Each row is a point. Each copy is the shape, with its points in the same order, turned, moved and blurred by noise. Some copies are also mirrored. Which?

Shape (6 x 2)
[[-28 -12]
 [  6  45]
 [ 60 -48]
 [-40  34]
 [-11   8]
 [ -6  51]]
Copy 1 (6 x 2)
[[  0  48]
 [ 49   6]
 [-59 -39]
 [ 46  48]
 [ 14  22]
 [ 53  14]]
Copy 1 is: only turned
Copy 2 (6 x 2)
[[ 25  -8]
 [-32  20]
 [-33 -89]
 [  9  25]
 [ -3  -7]
 [-33  26]]
Copy 2 is: mirrored
Copy 3 (6 x 2)
[[-14 -17]
 [ 50 -36]
 [ 30  69]
 [  6 -56]
 [ 12 -21]
 [ 44 -48]]
Copy 3 is: mirrored
Copy 4 (6 x 2)
[[-26  13]
 [ 22  35]
 [ 12 -76]
 [-15  55]
 [ -5  24]
 [ 20  51]]
Copy 4 is: only turned

Shape (8 x 4)
[[  14   -6   -6   13]
 [ -29   28   20  -26]
 [   1 -103  -25  -38]
 [  -7   23  -54   18]
 [ -15   40   19   28]
 [  -5  -30 -105   32]
 [ -26   34  -25   -6]
 [  17   37   25  -27]]
Copy 1 (8 x 4)
[[ -10   -4  -10  -17]
 [ -18   29   -3   48]
 [ -17  -43 -109  -13]
 [ -69    2    7  -21]
 [ -10   11   39   21]
 [ -94  -43  -25  -58]
 [ -55   21    8   18]
 [   2   56   -1   16]]
Copy 1 is: mirrored
Copy 2 (8 x 4)
[[ 14 -26  14  -3]
 [ 24  28 -34 -29]
 [-81   6  60 -17]
 [ 15  17  -3  44]
 [ 51 -17 -40  -4]
 [-29   0  38  89]
 [ 32  32 -24  17]
 [ 59   8   8 -41]]
Copy 2 is: mirrored
Copy 3 (8 x 4)
[[ -5 -15   8  -1]
 [ 21  29 -43 -10]
 [-86 -36 -13 -73]
 [-18  33  30  19]
 [ 47  18   1  10]
 [-73  26  77  -1]
 [ -1  45  -6  11]
 [ 20  -3 -48  26]]
Copy 3 is: only turned

Shape (11 x 6)
[[ 84  39  -6   1  25  14]
 [-81  36  28  12  49 -64]
 [-43  24 -34 -26  38   5]
 [ 39 -37   9 -41   0  22]
 [  1  17  77 -61 -46  26]
 [-39  28 -42  20  -1 -20]
 [ 33 -17   2  39  -7   2]
 [-10 -28 -44   4   5 -16]
 [ -3 -11 -31 -45  46  40]
 [ 14 -35 -15 -35   1 -12]
 [-17  15  -7 -54 -32 -31]]
Copy 1 (11 x 6)
[[-36 -28 -43  57  61 -13]
 [-29  21  59 -50 -21 -81]
 [-79  15  25 -23   0   4]
 [-13 -31 -54 -34  49  39]
 [ 37 -33  40 -35  69  50]
 [-46  51   7   5 -17  -7]
 [ 11   3 -58  11  -1   4]
 [-41  37 -46 -29  -1   8]
 [-90 -36 -13 -32  14  37]
 [-30   9 -41 -46  31  21]
 [-28  42  20 -48  56  22]]
Copy 1 is: only turned
Copy 2 (11 x 6)
[[ 41  13  29  18  39 -46]
 [-60  55  38 -10 -72  54]
 [ -7  64  13  -3  16  68]
 [ 32  12 -54 -18  28  -5]
 [ 48 -43 -14 -77 -22  30]
 [-56  40  33 -12  32  41]
 [-35 -14 -13   7  27 -19]
 [-44  46 -28  -8  41  20]
 [ 37  54 -27  20  29  48]
 [ -2  42 -45 -31  25   9]
 [ -7  40   1 -81  18  30]]
Copy 2 is: mirrored

Shape (11 x 8)
[[-48 -17 -19 -69  -5 -11   6  17]
 [  6 -13 -22   7 -74  23 -20 -40]
 [ 40   8  10  58  -3 -25  -6  -9]
 [-21 -16  -5 -61 -13 -26  30  -8]
 [ 46 -15  -1  -6 -12  34  49 -37]
 [ 21 -47   9  58 -42  54  11 -63]
 [-36  41  27 -18  57 -28 -73 -14]
 [ 20  -1  11  42 -34  56  24   7]
 [-76  50 -29 -11  56 -48 -23 -15]
 [-24  70 -33 -10  16  -3 -70 -36]
 [  3  -3 -34   7  63 -16 -37  10]]
Copy 1 (11 x 8)
[[-11  51 -19 -14 -38  49  35  25]
 [-18   5  -1 -54  65  33  13 -10]
 [ -3 -15 -18 -26  15 -29 -47 -39]
 [-19  46  16 -25 -33  29   9  19]
 [ 31  14  54 -52  28  -7  -2  -3]
 [ -5 -28  26 -45  96  -6 -21  29]
 [-24   9 -63  51 -34 -30  45 -23]
 [ 46 -31  19 -26  45  31 -20  -8]
 [  6  85 -81  47 -31  -3  -2  -5]
 [ -1  46 -72  16  17 -11  48 -55]
 [ 23  19 -67 -22 -29 -45   9   3]]
Copy 1 is: mirrored
Copy 2 (11 x 8)
[[-21 -40  46 -11  46  -4 -50 -37]
 [ 53  -4 -14  69  15  -7 -47 -23]
 [ 11  65 -20  20  -2  33   7  -4]
 [-28 -10  22  -3  24 -26 -47 -54]
 [  7  25  10  50  -8 -30  30 -65]
 [ 16  42 -12 121   6  -6  11 -23]
 [-12   4  34 -39  40  -1  -9  85]
 [ 12  -1   8  67 -22  36  31 -42]
 [-28 -15   1 -46  97  13  -1  39]
 [ 54 -18   2 -22  64 -11   0  51]
 [  6  48  53 -16  60  25  14  13]]
Copy 2 is: mirrored
